Each row is a point. The window is the flat piece filled in between its corners: a triangle in 3 columns, a solid with four corners in 4, and so on. A path goes straight from each point to the next, and from the last back to the first. List the points from which the path goes on through the window.
In the rows, 128 means zero.

Window (3 x 3):
122 141 138

156 107 107

128 165 191
Path:
(1): 113 144 189
(2): 113 98 142
(3): 167 145 129
(4): 167 156 115
(5): 139 108 134
(6): 132 101 157
(7): 154 153 137
(8): 158 181 150
(9): 130 126 159
(10): 108 135 180
(11): 128 174 163
(12): 152 181 160
(13): 83 129 171
(14): 130 129 217
(15): 127 190 160
(16): 155 194 182
Through the window after points: 2, 4, 8, 14, 16

Window (4 x 4):
84 144 124 163

183 137 127 84

190 98 152 65

134 150 161 112
Path:
(1): 143 131 185 145
(2): 106 159 110 100
(3): 120 152 145 104
(4): 144 148 163 154
(5): 191 113 109 150
(6): 86 145 138 90
(7): 142 142 114 61
(8): 206 98 155 120
(9): 163 131 144 161
(10): 137 165 131 87
(11): 158 133 118 61
(12): 205 137 149 127
Through the window after points: 1, 11

Window (8 x 8):
109 147 175 103 65 150 154 127

142 137 130 59 222 102 140 119

86 128 137 126 97 98 170 148

133 46 83 118 92 170 107 122

70 189 155 177 66 98 106 178

148 99 124 75 132 98 119 71

133 184 82 67 173 113 177 118

96 112 178 160 106 135 123 67
Path:
(1): 84 150 140 86 122 119 133 105
(2): 136 174 152 130 139 96 169 140
(3): 171 135 118 107 132 93 152 106
(4): 66 103 108 81 147 124 111 106
(5): 64 148 127 115 84 154 125 103
(6): 131 109 123 142 90 110 129 140
(7): 143 121 130 114 141 109 158 102
(8): 72 109 120 54 113 152 128 141
Through the window after points: none

Window (9 x 9):
126 108 127 169 70 68 143 163 166

82 98 136 85 134 195 136 117 135

88 118 159 79 182 175 109 149 88

144 117 82 127 113 44 148 118 131

143 121 97 116 244 175 74 93 103

62 109 156 76 102 141 90 136 156

179 201 115 131 99 140 117 87 139

136 99 119 84 81 165 93 127 109

131 111 179 77 158 151 123 134 163
Path:
(1): 93 138 96 41 115 152 133 155 199
(2): 108 129 78 107 140 168 132 194 147
(3): 124 112 155 115 150 89 124 83 117
(4): 113 109 174 125 107 145 95 79 102
(5): 111 111 126 79 131 162 121 141 143
(6): 149 154 107 110 134 147 111 127 129
(7): 112 111 180 119 148 137 108 82 144
(8): 87 94 171 126 118 139 96 121 110
Through the window after points: 4, 6, 8

Window (12 x 12):
203 175 171 153 167 150 105 143 156 94 148 78

142 102 119 119 88 112 128 89 172 119 151 128

136 105 119 111 117 164 155 170 136 201 96 161

79 139 56 163 78 156 131 158 123 148 199 137

157 78 135 152 7 129 106 171 158 97 127 71

154 120 136 115 140 133 174 119 123 75 148 120

177 128 100 177 90 156 141 143 109 164 136 197

96 93 155 176 111 129 140 129 147 84 151 137

115 146 107 170 110 115 98 88 99 129 151 101

158 174 176 131 72 156 168 132 94 135 205 98

103 65 78 113 200 136 128 140 135 142 223 115

127 98 94 128 134 204 135 115 132 187 131 128
Path:
(1): 139 132 124 132 99 145 117 132 118 120 171 122
(2): 145 96 124 205 130 112 186 83 168 118 165 131
(3): 160 123 96 153 113 140 156 127 136 163 143 132
(4): 118 134 148 103 77 181 86 160 97 105 198 136
(5): 91 139 123 102 81 214 111 144 98 123 171 169
(6): 165 88 107 151 149 101 172 149 161 193 123 105
(7): 154 121 107 208 125 151 174 106 137 147 198 91
(8): 121 129 128 112 101 150 106 128 112 120 153 131
(9): 127 129 128 127 114 135 107 137 137 108 164 115
(10): 149 87 116 178 96 164 197 130 161 143 138 68
(11): 139 123 89 173 113 120 131 129 118 147 139 101
(12): 105 121 147 110 89 191 98 107 133 120 175 139
(13): 131 97 115 129 73 159 119 133 122 149 143 138
(14): 121 122 112 151 114 109 206 172 155 144 140 128
(15): 127 121 103 164 149 97 166 136 124 173 141 97
(16): 154 137 141 108 101 217 113 116 126 113 168 186
Through the window after points: 5, 11

Window (14 x 14):
104 110 126 99 164 148 155 214 132 139 122 115 107 139

63 149 163 105 143 43 75 63 135 151 199 125 59 111

167 68 128 132 157 60 87 13 128 123 125 98 160 118

148 163 116 113 138 78 173 128 121 138 163 57 167 131

110 181 187 70 124 174 77 194 111 114 132 156 179 139

130 181 170 130 128 107 147 123 154 136 150 187 85 100

167 104 81 178 158 177 164 102 169 58 151 102 159 139

115 144 166 150 90 71 144 145 82 67 106 91 125 176

110 140 137 107 110 90 201 96 85 102 156 118 56 117

147 71 96 124 76 138 183 138 158 89 110 75 101 125

72 147 134 98 137 81 107 110 133 109 116 142 86 74

115 138 132 166 82 99 149 107 80 152 132 142 178 126

131 158 145 149 148 126 122 67 134 133 139 103 62 89

163 141 67 79 162 124 55 147 128 168 110 143 149 152
Path:
(1): 153 127 110 125 152 113 116 160 93 118 151 86 100 120
(2): 149 168 111 127 148 86 113 153 86 89 195 118 119 97
(3): 94 93 179 130 93 130 182 92 160 131 69 109 114 159
(4): 86 160 135 136 100 113 169 68 125 113 134 103 106 143
(5): 157 99 116 134 150 103 137 147 131 121 139 123 111 103
(6): 133 139 129 151 138 109 92 119 78 120 166 151 134 113
(7): 126 120 130 86 132 128 147 125 198 122 92 79 134 146
(8): 74 142 156 100 137 145 145 120 178 147 107 165 128 134
Through the window after points: 8

Window (14 x 14):
159 146 155 105 51 108 175 169 86 140 129 110 115 39

146 146 137 144 208 118 143 162 144 99 131 116 144 151

81 127 151 124 171 149 103 163 190 112 132 108 128 176

80 152 89 115 124 155 134 56 121 106 98 109 144 142

99 86 78 118 114 144 112 71 105 97 161 127 165 107

127 124 124 115 96 165 103 43 117 93 115 82 136 45

157 118 165 189 61 127 166 178 98 109 99 97 91 81

123 106 86 97 183 157 125 134 165 94 116 101 91 168

190 107 202 155 119 89 172 170 122 188 124 119 92 128

73 97 112 104 131 180 149 53 113 87 106 146 141 60

125 138 114 149 160 150 178 138 190 121 173 102 117 142

172 127 171 134 86 185 170 166 89 136 127 94 131 104

111 120 87 146 177 161 124 156 171 150 101 99 144 129

108 145 84 118 107 183 92 44 104 101 137 174 123 70
Path:
(1): 140 91 101 56 102 176 161 100 186 72 126 140 155 153
(2): 112 150 126 186 162 138 122 131 120 148 129 76 106 81
(3): 113 132 88 110 146 157 108 83 66 100 129 103 93 76
(4): 125 137 121 126 95 158 131 100 136 118 131 155 138 89
(5): 157 118 136 116 101 137 147 128 131 113 120 128 135 100
(6): 119 134 135 134 131 137 144 118 121 125 142 103 111 104
(7): 103 147 124 103 119 135 123 184 72 184 187 55 136 94
(8): 137 112 108 137 155 162 150 58 196 59 94 174 126 132
Through the window after points: 1, 3
